Each row of a before or after table is a point. The points were changed in one or more steps. Then noise was added and the rows were shuffled. The steps act on columns, c1 being the first. What was done? A step turns or swaps two columns, mirrors them in a line or flattens them onto one, adds a multiple of one to another, or multiplies or shifts one. Angles are multiples of 10 degrees, from the lower column toward the higher: turns from -170 to 170, lines from 10 to 170 but not 90. Use the fewest steps. Two steps may share a column if one is a turn and the other turns, adds or multiplies; they go together, in the order done. Otherwise the lowest column goes first.

Before (8 x 3):
[[  0 -15 -43]
 [ 12 -44 -53]
 [ 30  35 -48]
 [-24  13 -65]
 [  1  -6  88]
 [ 22 -34 -58]
 [-31 -22  25]
 [ 23  44 -18]]
After (8 x 3):
[[-61  -6  92]
 [ 30 -15 -41]
 [ 52 -60 -51]
 [ 34  52 -15]
 [ 23  18 -65]
 [ 63  48 -49]
 [ 65 -41 -59]
 [-49 -30  26]]
Steps: add -0.7 times c3 to c1; multiply c2 by 1.3

Before (14 x 4):
[[ -39   -4  -25 -111]
 [  62  -23   15   16]
 [ -33   20  -11  -33]
 [  38  -13  -11   66]
 [ -17   25   19  -93]
 [  39  -62   69   56]
 [  -7    4   39  -53]
 [  35   15   16   39]
 [ -49   20    1  -46]
 [  46   31    3   69]
 [  26  -28   54   30]
 [  54  -28  -11   14]
 [ -39  -27   25  -18]
 [  79  -11   21   70]]
After (14 x 4):
[[-25 -60 -31 -17]
 [  7 -26  11  57]
 [-53  -8  13 -28]
 [ 30  21  14  30]
 [ 40  18  88  74]
 [-40 -92 -32 -47]
 [-62 -28  -3 -18]
 [ 39 -36  15  12]
 [-79 -24 -50 -50]
 [ 49  12  18  43]
 [-45  16 -67 -36]
 [ 20   1  34  93]
 [-34  -2 -42 -17]
 [-35   0 -29 -62]]
Steps: multiply c1 by -1; turn c2 and c3 by 50 degrees; turn c3 and c4 by 140 degrees

Before (11 x 8):
[[  -5   31   56   -6  -84   13   72  -28]
 [  57  -51   16    1   42  -10   -7    4]
 [  38   59   72  -30  -24   15   -6  -18]
 [ -27   27  -21    9  -22  -64    9  -36]
 [  29   47   -9  -15  -78  -52  -16   -6]
 [   2  -42 -110    0   24   10   67  -95]
 [ -34  -16  -52  -22   78  -26   55   45]
 [ -53  -41   28   48   21  -29   36   -3]
 [  29   22  -53    6  -40   52   54  -10]
 [ -42   22  -41   44   44  -46   -4   -6]
 [ -31  -30   86  -30  -67   38  -20    0]]
After (11 x 8):
[[ 49  23 -25  47  43 -47  -7  -2]
 [-80  61   6 -11 -23  18  -5 -45]
 [ -4  53  30 -14 -79 -54  -7 -29]
 [-68 -27 -58 -31 -67  45 -11  -2]
 [102 -44  43  35  21  11  48 -71]
 [-16 -41 -56  41  17 -29  20  29]
 [ 31  27 -17  19 -23 -62   0 -40]
 [-48  34 -26  11 -90  10  51 -32]
 [-33 -61  52  -6  37 -11 -11  19]
 [ 43  21  43  11 -40  47  43 -15]
 [ 60 -23 -10 -37  75 -32  49  37]]
Steps: turn c1 and c3 by 110 degrees; add -0.3 times c2 to c8; turn c4 and c8 by 20 degrees; multiply c7 by 0.7

Before (11 x 11):
[[ 28  29  -7   7  -9  -8   9 -15  20 -16 -27]
 [ 11  19 -10  15  22  -4 -17 -14  -3 -35 -28]
 [ 16 -12  11  10  -6   3   0   5  -2 -21 -60]
 [-37  48 -17  -7 -17   6  -7  18 -16 -11  -2]
 [ 34  33 -29  22  -9  38 -16 -14  -7 -18 -38]
 [ 33 -10 -20  11   1  24  13 -22  -4 -43 -25]
 [ 20  16  54  18  10 -24  12  31  -7   2   2]
 [-36  36 -12   1 -19   6 -42   8  14   4  33]
 [-13  37 -16 -15 -20 -21 -36  42  -8  -3  24]
 [ 11   8  36  -3  34 -10  11  50  26  -6  -4]
 [ 29  16   1 -18   4  21  -8 -26  -7 -21 -34]]
After (11 x 11):
[[  6 -16 -12  33  20  30  24 -13  -2 -20  60]
 [ 18 -32 -16 -25 -23   5  46  41  -8  14 -53]
 [-21   5 -19  33   0  31 -15 -26  -5 -43  53]
 [-16 -30  -6  36 -11  28  -3 -19  18  -5  56]
 [ -7   9  11  89  -7  19  -3   5  -1 -15 119]
 [-13 -17  52 -22   8  23 -10  30  -5  17   4]
 [ -6 -12  35   9  33  15 -11  50  28   5   4]
 [ 33 -43 -19  13 -16 -14  14  17 -17 -10  -2]
 [-28 -13   1  65   5  19  14 -26  -8 -29  52]
 [-36 -33 -30  45 -11  11  22 -15  -7 -40  89]
 [ 25 -25 -10 -57 -17 -25  42   5  16  -3 -60]]
Steps: turn c6 and c10 by -50 degrees; turn c1 and c6 by 150 degrees; turn c2 and c7 by 170 degrees; multiply c11 by 2.5; turn c4 and c11 by 140 degrees

Before (11 x 12):
[[  -8   -4  -21  -40  -33  -60  -61  -38   -3   -4  -15   31]
 [  11   42  -19  -20  -37   21  -18  -10   26  -19   14  -29]
 [ -71   30  -12  -24   24   10  -36  -15   -7    3  -22   11]
 [  -9   -1  121  -36   -3   -7  -38   35   -6  -19    6   26]
 [ -22 -113  -19  -19   -5   18  -38    6    6  -16  -87   31]
 [   9   40   -3  -18   29   -5  -14   18   59    5   12   29]
 [   4   34  -11   11   37   33  -38   32   11  -27   16   -3]
 [ -18   40    0  -21   34   19  -31  -14  -18   77   21   22]
 [   1   -5   25  -26   30  -42  -62  -18   38    3  -20   -7]
 [  -5  -70  -19  -13   24   34  -30  -34   31  -17   16   18]
 [  17   22  101  -14   35   25  -49  -39  -12  -29  -35   27]]
After (11 x 12):
[[-21 -55  22 -28   8 -22 -64   2  19   3 -23 -33]
 [-34 -28 -18 -15  30  77 -24  -5  12 -17  17 -10]
 [ -9  66 -16 -22 -45 -17 -33  12   6 -16  12  15]
 [ 37  76 -14  10  15  -4 -41   5  -9 -27  18 -34]
 [-38  57  99 -13  40  -1 -34  15 -31 -27 -32 -16]
 [-15  44 -14 -21  21 -15 -32 -68 -24  -1 -21 -14]
 [ 19  41  -5 -20  39 -35   4   8  39   5  11 -10]
 [ 32  -9 117 -34  16  -7 -27  -7 -23 -20   5  12]
 [  3 -91 -19 -23  26  96 -28 -23 -15 -18 -87  21]
 [-39 -77 -23 -40  10 -35 -45 -11 -24  -5 -18  44]
 [-14  65  -1 -20  37 -14 -22 -18 -38  76  23 -18]]
Steps: swap c1 and c8; turn c2 and c6 by -50 degrees; multiply c2 by 1.6; add 0.5 times c12 to c7; turn c5 and c12 by -60 degrees; shift c9 by -20

Before (10 x 18):
[[  3   3   5 -22 -28  20   0 -22  -8  35 -45 -14 -16  -3  21  -2   1   6]
 [  6   0  11 -10  43  11   9  -7   7  31  15   9 -14   7 -11  20  36 -22]
 [ 15  27  13   8 -18   1 -16   1 -11  30  25 -12  11  18   9 -25 -10 -22]
 [ -3 -21  52   5 -14 -10   0   6   1   9  -4  35  28  35   4 -23  19  31]
 [-32 -20 -21  26  20 -12   6  14 -23   3 -13 -10  12  20 -22  23 -14  -8]
 [ 13   2   3 -38  -1  -6  31  -4   6   3  -2  25  28 -12  11   1  23 -18]
 [  7   0 -28  21 -15   7 -58  22   2  -5 -14 -13  14 -27   1  -3  -4 -15]
 [-18  26 -44 -14 -14  23  -5 -19   5   3  20   7 -38  17   9  -7  -8 -18]
 [-22   8  26  24  15   2  -3   2 -14  15 -12   6  -6 -14  17   8   6   1]
 [-22   4  -6  12  -4  -6   5   5 -43  27  -9  26  16  -5  -6 -11 -26  23]]
After (10 x 18):
[[   9    2    9   18   48  -22    8   44    6   -4   -7  -39  -13    6
   -13   20   29  -35]
 [ -21    5   -6  -21   -7   10    4  -25  -43  -26    4  -24   15   -4
    -5  -12  -24  -17]
 [  10    4    2   45    1  -12   31   -4    4   -6    4  -24   28  -13
    10   -2   23    3]
 [  -4  -19   49  -22   -9   30    0  -16    2  -25   -2  -16   29   37
     5  -21   19    6]
 [ -17   27  -44   23  -14   50   -6   62    4    7   -3  -45  -39   17
    10   12   -3   -4]
 [ -22    8   25  -20   16  -13   -3  -36  -14    1   10  -45   -6  -12
    16    6    4  -21]
 [  16   27   13    4  -20   51  -16   68  -10    5  -28  -64   11   19
     9  -17   -9  -36]
 [   3    0    4   16  -28   33    0 -117   -9  -30   66  -64  -18   -2
    22   15    8  -21]
 [   6    0  -27  -10  -13   15  -58  -45    3   22   -6  -61   14  -26
     5    3   -2   -9]
 [ -30  -17  -21  -17   21  -63    3  -45  -24   15    2  -60   12   19
   -23    6  -21  -11]]
Steps: turn c4 and c18 by 150 degrees; turn c10 and c18 by -120 degrees; turn c5 and c17 by -10 degrees; turn c6 and c16 by 50 degrees; multiply c6 by 2.5; multiply c11 by 3; turn c8 and c11 by -110 degrees; shift c12 by -50

Before (8 x 24):
[[ -21  -10   54  -39    4  -69    1    6   -9   45   16  -67  -15    1
   -33   41  -17   71   34  -12  -54  -52  -16  -57]
 [  92    4   -8   -2  -81   -9   -7  -20   -9   -2  -15   -6  -29   31
   -52   25   28  -35   35   65  -19   -4  -37   -2]
 [ -35  -25    1  -17   20   -1  -48  -16  -12   93   45  -39    8  -41
    79   25   25   52  -10  -17   -9  -25  -33   16]
 [ -19  -10  -20  -13   37    1   25  -16  -22   73  -50  -21  -80  -34
    66    6   50   51  -12  -55   19    9   20  -54]
 [  -6   -2   45  -23  -61 -106   -9   20    3   34  -64   13  -10    5
     9   35   34    4    9  -21  -10   27   34   38]
 [  -3   17    2   46   45   37    8   -5  -92  121   21   12   39  -64
   -38   75  -10   33    3  -76   18   19  -50   23]
 [-104   38   12   53    9   15  -92  -22   -4   37  -27  -59   17  -57
    16  -10   74   25  -39  -14  -48  -29   68   10]
 [  -6   16   19   93   31  -49   19  -39   34  -11   22  -15   28  -58
   -87    3  -27  -10   49   17  -69   10   11   92]]
After (8 x 24):
[[ -12   13   -7   92   36  -55   22  -39   37   -6   11   22   19  -68
   -68  -10  -23   -1   54   12    4    5   12   30]
 [  -8   24   -7   49   51   34   10  -19  -92  116   19   -7   46  -58
   -21   17  -19   34   -1  -81    7    7  -54    9]
 [-102   48   20   53    9   16 -104  -27   -7   33  -36   57  -13  -57
    32    7   82   22  -47   -8    5  -21   60    1]
 [ -20   -6  -19  -36    0  -67   -5    3   -5   42    9   84  -59   -5
    -4   10  -22   66   29   -8    1  -29  -15  -26]
 [ -33  -26   11  -13   22    4  -44  -11  -17   95   42   42   -3  -36
   108   12   14   49  -12  -18    2  -18  -34   10]
 [ -17  -16   27  -22   43    7   24  -16  -25   65  -55    5  -83  -37
    87    1   50   53  -12  -51    1    7   16  -19]
 [  98   -1    0    3  -77  -11    2  -22  -10   -3  -23    0  -27   41
   -35  -19   32  -34   38   54    3   -3  -31   -4]
 [  -8   -4  -45  -14  -56 -105  -11   14   -2   34  -63   10  -12    5
    28   12   24   -5    2  -31   -5   30   31   17]]
Steps: turn c3 and c12 by 150 degrees; add -0.5 times c12 to c13; shift c15 by 20; flatten c16 and c20 onto the line at 100 degrees; multiply c21 by 0; multiply c22 by 0.7; multiply c24 by 0.4

Before (9 x 32):
[[  -5    9    9  -20    2   -2   17  -17  -24   -2   92   27  -20   -5
   -11    7  -15   30  -28   22  -19    2  -17  -16   27  -28    5  -11
     4   -9   10   30]
 [ -18  -24   24   -4   27   -6   74  -18   -1    2  -33  -15   12   -4
    -7  -54  -11  -14   16    0  -15   -9  -27  -17   14  -28   25   31
     1   11    6   16]
 [   0  -28    6   44   30   -3   -9  -15  -23  -11  -32   13    4  -14
   -27    9   14   20  -16   13  -27   12   17  -10  -49   -9   18  -17
     2   -6    2   25]
 [  11   19   13  -20   14  -47  -10   -1   57   -4  -35    1   13  -15
    -2   -5  -24   21  -25   14  -18    9  -27  -22   23  -24    1   -5
     6  -10  -77  -17]
 [ -13  -26  -21   20    4  -19   -6    5    7    0  -28   20    4  -18
    31  -13  -29   -4  -19   20  -29   12   94    8   -4   31   19   40
   -28   -7    5   -6]
 [   1  -14  -27   -6    9   -2   -5   -8  -10    7  -24    9   15    9
   -26    8  -14  -25   17    1  -21    9   11   77   35   -2   -7  -24
   -14   56    6   14]
 [  24  -23   -9  -17   26  -45  -16   -5   -9   11   -9   27  -13  -14
   -20  -24   17  -19  -32  -49   -4   -1  -11  -18   35  -20   -4   43
    -3    1   -9  -18]
 [  86  -23    1   -8   21  -93  -18   29   22   -2   14  -27  -15    8
    17   -9  -14  -10  -23  -28  -25   -4  -26  -13   18    4   -7   -8
   -17   -1  -37  -13]
 [ -10   82   -2  -13   26    4   -5   75  -22   -4   -4   27 -121    2
   -15    8   50   -5   15  -17  -24   13   13  -24   19   51    2   -4
     5    5    4    1]]
After (9 x 32):
[[  11   -4   12  -20    4  -47  -10  -21   57   -5   28    1   13   16
    -3   -6  -25   23  -26   15  -19    8  -27  -22  -32  -25  -18   -7
     7  -16  -77  -17]
 [  -5    1    9  -21  -12   -4   17   -7  -23   -1  -91   26  -19    6
    -9    7  -17   29  -28   23  -19    4  -16  -17    4  -29   -8  -10
     4  -12   11   31]
 [ -11   26  -21   20    6  -17   -8   -4    7    1    9   20    4   17
    31  -14  -31   -5  -20   20  -29   11   95   10    1   31   18   40
   -29    2    4   -8]
 [  85    1    2   -6   38  -92  -19  -22   22   -1  -17  -26  -13   -6
    17   -9  -14  -10  -23  -28  -23   -5  -25  -12  -13    3   25   -8
   -17    6  -36  -15]
 [   1   26    6   45    2   -1   -9  -50  -25  -12   55   13    4   13
   -27    9   13   19  -17   14  -27   10   16  -10   33   -7   19  -17
     4    2    1   25]
 [  -9  -25    0  -10   85    4   -3  -13  -22   -4   -1   25 -122   -2
   -16    7   50   -4   16  -17  -24   14   11  -24  -19   50  -79   -4
     3  -20    3    0]
 [ -19   31   24   -3   -2   -6   73  -47   -1    2   13  -15   11    4
    -5  -53  -12  -16   17    0  -15   -8  -27  -16  -20  -28   16   32
     1   18    6   17]
 [  25    3  -10  -18    9  -45  -15  -40  -10   10  -23   28  -14   14
   -21  -24   19  -18  -32  -47   -4   -2  -11  -19  -29  -20   24   44
    -3    8   -7  -17]
 [   2   -1  -28   -6   -3   -3   -6  -16   -9    7   22   10   16   -7
   -28    9  -15  -25   16   -1  -20   10   11   76  -45   -2   16  -25
   -13   61    5   14]]
Steps: add -0.3 times c2 to c30; turn c2 and c27 by -110 degrees; multiply c5 by 1.6; turn c5 and c8 by -70 degrees; add 0.5 times c28 to c11; turn c11 and c25 by 160 degrees; multiply c14 by -1

Before (8 x 64):
[[  -7    0    6   40    2   -8    7  -13   30    7  -13  -19   -7  -31
   -40   25    6    0  -24   13  -28  -15    3   26   17   19  -23   79
     5   -5   10    9   -7    3   14   12   -3   -8   -5   18    8  -18
   -19    0   -8   14  -15    8    3   11  -42  114  100   34  -10   38
     5  -19  -11    3   62  -54  -45   16]
 [  23    2   -2   37    9  -10  -17   30    4    8   14   23    8   15
   -48   -1   -5   13  -17  -14  -31   87  -20  -19  -11    7  -24    6
   -26   20  -12  -29  -30   10    6   -4   33  -37   66 -100    2    8
   -31   12   12  -10    4   -8   12  -25   27  -34  -13  -26   20   20
    -1  -10   14  -14   -6   11  -25    2]
 [  16  -13   -7   23   13   -2   -5   -2   13   28   -9   34   -4   21
   -18   23   15  -19   35   -7  -14  -26   20    3   26   -3  -21   26
    34   23   -7  -50  -19   -3   12  -28   -6  -23   -8   24   -3    0
    -1   -3   19   28  -14  -35   20  -10    8   58   50   -7   13   30
   -39  -14    9    4    8  -37  -24  -54]
 [  23   -2  -14   45   -3    3   -7    1  -17  -16   20   44  -22   13
    -7    5    0  -13   26   -4  -26   38   17  -23   20   14  -26  -16
   -36  -27   -6  -40   -1   12   12   17   24  -35  -12   15    9   20
    45   -6   -6  -12   23    5  -33  -24  -15   -7  -17  -19    7   12
    20   17    8    7  -12    1  -12   12]
 [   2   -2    1    1   -1    2  -10  -15   16    1    2   21    9    1
    27   11   16    3   -1  -14   52   -8   20   56  -15   -1   65   -4
    -5   -2    5  -38    6    5   18   23   -9   57  -10   22    7   -1
    -3   11   -2  -12   -9  -60   19   31   -6   35   -8   13   11   14
    15  -25 -121    6   16   23   -3    3]
 [ -75   10    7   43  -29  -48  -16   10  -26    3   21   13    2   22
   -37   25  -25  -18  -18  -11   -3    7   21  -30   29   16  -23   -1
    -4   21   17    4  -11   11   -1   -7  -19   -1    1   30  -16    3
   -11    2    0   23   -5   -1  -48    4   -2  -28  -10   22  -53    6
   -49    9  -14  -31  -28    5  -24   11]
 [  18  -24    2   22   -3  -62   47   12   22  -12    2    8   -2  -30
     6   23   24    5  -22    0  -19   31   25    4   25   13  -31  -22
    18   21   13  -37  -16    7   18   35   -4    7    8   31    9   24
    32    3   61   14   17    8    4   -4   13  -14  -17  -19  -11   20
   -31   -3   15   11   15   19    2  -19]
 [   9    8    2    4   11  -42   -8  -14    6    2   26   31  -11   17
     9   24    9    3   -8    1  -31   -2   28  -27  -11  -14   51   14
    35  -12   -5  -34  -27   -2   23   34  -10    3    9   28   -2   11
   -28   21   44   -6  -15    3   19   10   18  -28    3  -24   15   12
    17  -11   16    9   17    2   -4    6]]
After (8 x 64):
[[ -75    8    8   48  -34  -46  -19    8  -26    2   19  -19    1   23
   -43   23  -24   19  -19   -7    1    8   21  -30   31   13  -20   -2
    -7  -17   20    7  -11    2   -5   -6  -21   -2    3   28   -6   -1
   -13    1   -2   21   -7    0  -49    4   -1   -1  -23   25  -53    3
   -51   12  -12  -31  -28    7  -28   12]
 [   4   -1    2    1   -3    0   -7  -16   17    1    3   25   10    0
    23    7   16   -3   -2  -15   46   -9   18   53  -21   -3   68   -1
   -10    6    7  -38    6    1   18   25   -9   59  -10   21   12   -1
     2   12    2  -12   -7  -58   17   30  -12   -7   -5   15   12   12
    17  -22 -125    6  -11   22   -3    6]
 [  22    0   -1   34   11  -11  -17   28    5   10   15   11    6   15
   -46    1   -4   19   -9  -11  -33   85  -16  -17   -9    6  -24    7
   -55   11  -13  -29  -30    0    4  -12   37  -39   69 -100    8    6
   -30   11   13   -8    5  -10   13  -25   28    1  -11  -24   20   19
    -1   -7   13  -11  -23    8  -25    5]
 [  12  -11    5   21   -5  -63   49   12   18  -11    4   15    2  -30
     8   25   27   20  -25   -3  -18   32   25    1   28   11  -33  -24
    39    6   16  -34  -20    4   20   31   -8    3    6   33   15   25
    28    1   61   12   19   11    5   -3   13    3  -12  -13  -17   16
   -29    0   14    8    7   25    3  -20]
 [  14   -5  -10   20   14   -1   -4    0   10   30   -6   23   -2   22
   -21   25   15   25   36   -6  -16  -29   22    1   27   -6  -21   28
    71  -20   -8  -48  -22   18   18  -30   -9  -24   -8   18  -30   -3
     2    0   16   27  -13  -36   19   -9    9   -3   33   -5   13   28
   -37  -14   11   -3  -24  -38  -22  -51]
 [   8    2   -2    6   12  -37   -1  -14   11    5   29   31  -13   22
     5   22   12  -16   -8    2  -31   -9   32  -25   -9  -15   48   12
    74    2   -6  -34  -32   -1   26   35   -8    4    7   28   -2   11
   -27   20   46   -4  -13    5   18   15   18    0    5  -23   15   16
    14  -10   14    7  -19    4   -9   10]
 [  -7    3    9   40    3   -7    6  -11   28   12  -11   46   -7  -30
   -40   26   12   -1  -26   12  -27  -11    5   24   17   16  -26   77
     9    1    7   11   -1   47   10    9    1  -10   -8   17  -44  -14
   -24    3   -7   16  -11    9   -3   11  -39    3   78   33  -11   36
     5  -18  -14    4   49  -56  -45   14]
 [  23   -1  -13   45   -3    5   -6    1  -16  -16   18    9  -25    9
    -9    5   -2  -22   24   -2  -23   41   16  -21   20   14  -26  -17
   -72  -13   -9  -36   -3    8    7   18   21  -37   -9   16   15   19
    43   -8   -8  -15   22    9  -31  -25  -14   -4  -12  -15    6   13
    17   19    8   10  -40    7   -8   10]]
Steps: multiply c2 by 0.4; turn c12 and c61 by -60 degrees; swap c18 and c30; multiply c29 by 2; turn c41 and c53 by 30 degrees; turn c34 and c53 by -30 degrees; multiply c52 by 0

Before (10 x 64):
[[   9  -17   13  -23   13  -49  -18   -8   32   45  -33   -5  -22   -5
    -7   11   -8   30   20   -9  -39   -7   -3  -20   12    7  -17   23
    26    0   23   32   31  -28   -2    2   21   10   66    5   15   24
   -50   -4   10   -4    1    7   18   24   -9    5   17   24   -2   12
    19  -31   17   19   16  -29   11  -27]
 [  -5  -17    1  -14    8   29  -25  -14   53   -1  102   -1   49  -12
   -23   -1    8   23   13   46  -38   -6  -17   24    6  -14  -11   32
    30  -31   -3    2   -7  -25   23  -14  -78    0  -15  -33   17  -22
    28   19   -1   -9    0   -9    0  -16   -5   12  -17   25  -11    5
     5   17   -5   -3  -17  -13   -5    7]
 [   2  -23   53    2    7  -31   24   54   56    6   -1   -3   18   -3
    -9  -22    3   12   14  -11  -32    0  -17   -2  -35    0  -10    9
   -51   -8  -47  -20    5  -26  -17   -2   21   10  -10   17  -49  -23
   -26   -7    2  -12    3  -18   -1   -5   -2   20  -11   21    5    4
   -74   21    3   20   -7    0   17    2]
 [  11  -22    9  -21   29  -11   37  -11  -11    2  -35    7  -30  -51
   -22    9  -82   12   22   88  -26  -11   10   22   -8   17  -26    8
   -25   -7    5  -13   15   -5  -10  -22   20  -12  -12  -30   14  -19
    45  -14  -15   10    1  -18    4  -27   -6    7  -21   29   -3   24
     7    5   -3   23   14  -12    2   14]
 [   6  -16    5    6   23   36  -19  -17   22  -14   20   -7  -14   -1
   -28   13   -1  -23   22   28  -20   -1  -13  -22   24   -1   -7   35
     5    9  -17   20   -2   23    1  -11    4  -14   12  -34  -12  -13
   -24  -11   -4  -10   38    0    7  -11   16   10   -3   29    8   35
   -11   10   72   26    4   -2    5   21]
 [ -19  -29   16  -47  -15    6   -4   56   40  -10  -18    8  -20  -20
    -5   11  -23   15  -24   -9  -45   -5   11  -24   21   -3    9   23
    16   -1   27   29   -5  -30    0  -20   11   -6    5   13   19    6
   -30   -6    1   -3    0  -10    0  -14   -2   12   20   36   -8 -121
    15   -8   -5   28  -22  -29  -42   -6]
 [   7  -29   18   -6   33   -9   17   -7   46  -12   14   44    9  -38
   -34    9   -7    6   30   69  -48  -21   11   -4    9  -12  -27  -54
   -12    6   20    7    3  -24  -12   69   -4  -11    9  -15  -26   -6
   -46    6   13    3   33    5   37    0    6   18   -4   16    5  -32
    -3  -22   -8  -51   13    4  -45   16]
 [ -54  -18  -15    9   14  -18  -28   -5   37    3  -34   -9   -6  -31
   -60   -1  -33  -20   29  -16  -45  -15    2    6   20   -6   -4   16
    -5  -34   12  -11  -12  -14   54  -21   21  -16   -3  -40   18  -23
   -42    8  -14   20   25   -5   31  -12  -23   21   -5   22   13   -1
   -25  -11    8   13    8  -18  -18  -54]
 [   7  -35   -7   -9   29   30  -28    5  -78    2   34   -6  -31  -15
    -5   -2  -28  -49    8  -12   74  -33  -14   76  -23   28   -3   20
    28  -10  -12    4   25   -5  -14    2  -31   19  -16  -18   19   13
   -32   -9    0   13    0  -11   -2  -19   -4    3   17   23   37   20
     7   18    2   10    3    6   11   18]
 [  -2  -18   16   -3    5   37  -27    4  -14   -4  -21   -1  -21  -24
   -22  -33    1   30  -55  -16  -46  -37   -4    6   10   51   -7   10
    24   -1   22    6   22   27   43   -6   21    9   -6   16   15   34
    -3   -3  -16    2   10   -3   11    3  -22   26    4   27    5   33
     5   13   65    5    9  -28    8    8]]
After (10 x 64):
[[ -18  -31   16  -48  -22    5    1   55   40   -7   -3    6  -20  -19
    -6    8  -25   16  -22   -9   27   -4    9   14   25   -3   12   24
   -23   -3   28   31  -18  -13   -1  -19   12   -7    4   11   10    9
   -26   -4    1  -35    0   -8   -1  -16   -3   14   18   36   -9 -120
    12   -9    4   27  -22  -29  -39   27]
 [ -55  -18  -15   10    3  -16  -35   -5   35    6  -11   -9   -5  -28
   -60    1  -33  -22   27  -15   22  -14    1  -13   18   -7   -4   16
   -15  -33    9   -9  -34  -42   51  -21   21  -15   -4  -40   -9  -23
   -39    9  -11  -37   25   -5   31  -14  -24   21   29   23   13   -3
   -27  -11   10   10    7  -18  -15  -20]
 [  10  -24    9  -22   23  -16   22   -9  -13    5   15   10  -31  -50
   -23   11  -86   13   22   87  -15  -14   10  -30  -10   16  -25    7
    -7   -7    3  -15  -37   -5  -11  -19   20  -12  -14  -33  -27  -21
    48   -8  -15  -40   -2  -16    5  -26   -6    7  -26   31   -3   27
     8    6    0   22   12  -12   -1   -1]
 [   8  -29   16   -5   -4   -9   12   -5   46  -13    3   44   10  -37
   -33   11   -6    6   29   69   11  -22   12  -33   10  -11  -27  -53
    32    7   23    7   12   -8  -13   67   -5   -9    9  -17   -2   -7
   -45    8   13  -47   33    3   36    4    7   20  -12   16    6  -32
     0  -23   -3  -49   15    6  -44   24]
 [   9  -37   -7  -10   76   26  -29    3  -81    1   25   -6  -31  -13
    -5    0  -27  -50    6  -10  -29  -32  -15  -30  -21   28   -3   23
   -26  -10  -11    4   34   17  -13    4  -32   19  -15  -18   20   11
   -31   -7   -2   67    3  -13   -3  -21   -3    1   -2   24   33   19
     4   20   -3   11    2    3   13   23]
 [   4  -17    2    7  -24   37   -5  -15   20  -14   -1   -5  -16   -1
   -27   14    0  -20   18   28   26   -1  -14  -22   23   -1   -5   35
     8   10  -39   20   19   27    3   -9    4  -14   14  -33    8  -14
   -26  -10   -4  -10   37    1   11  -10   15    8  -17   30    8   36
   -11    8   62   26    7   -2    4   -9]
 [  -4  -18   -1  -12   26   31  -13  -13   51    0   -7    1   49  -12
   -22   -3   11   23   10   44   38   -6  -15   -8    4  -13  -13   35
   -27  -30   -1    4  102  -19   22  -12  -77   -2  -17  -32   23  -22
    26   17    4  -21    0  -12   -2  -17   -3   11  -17   27  -11    4
     6   16   -6   -3  -19  -15   -7   17]
 [   8  -17   11  -27  -21  -49  -11   -6   33   46   31   -5  -22   -4
    -8   12   -7   31   24   -6   31   -5   -5  -10    8    6  -15   26
   -22   -2   14   31  -32  -26   -4    5   23   11   68    6   21   26
   -52   -2   12  -28    1    7   17   25   -9    6   32   24   -4    9
    18  -36   23   18   20  -29   13   17]
 [  -2  -18   17   -4    7   35  -20    4  -14   -6   22    1  -21  -21
   -24  -34    2   32  -54  -16   34  -38   -6   -2   10   52   -7   11
   -21   -3    0    6  -19   21   44  -10   19   10   -6   15   18   34
    -4   -4  -14  -30   11   -4    8    3  -23   31   -3   26    1   33
     3   16   70    5   10  -23    8  -16]
 [   4  -23   52    2   -1  -27   26   55   57    5    7   -1   19   -4
    -7  -23    5   11   17  -11    9   -1  -17  -10  -37    0   -9   10
    63  -12  -45  -21   -2  -20  -16    1   21   12  -10   17  -28  -23
   -25  -12    1  -29    4  -16   -3   -5   -3   20   -9   19    5    8
   -73   25  -15   19   -7   -3   20   14]]
Steps: turn c5 and c24 by -90 degrees; turn c7 and c46 by 40 degrees; turn c21 and c46 by 120 degrees; swap c11 and c33; turn c29 and c41 by 110 degrees; turn c31 and c59 by 20 degrees; turn c53 and c64 by 40 degrees; turn c34 and c64 by -50 degrees
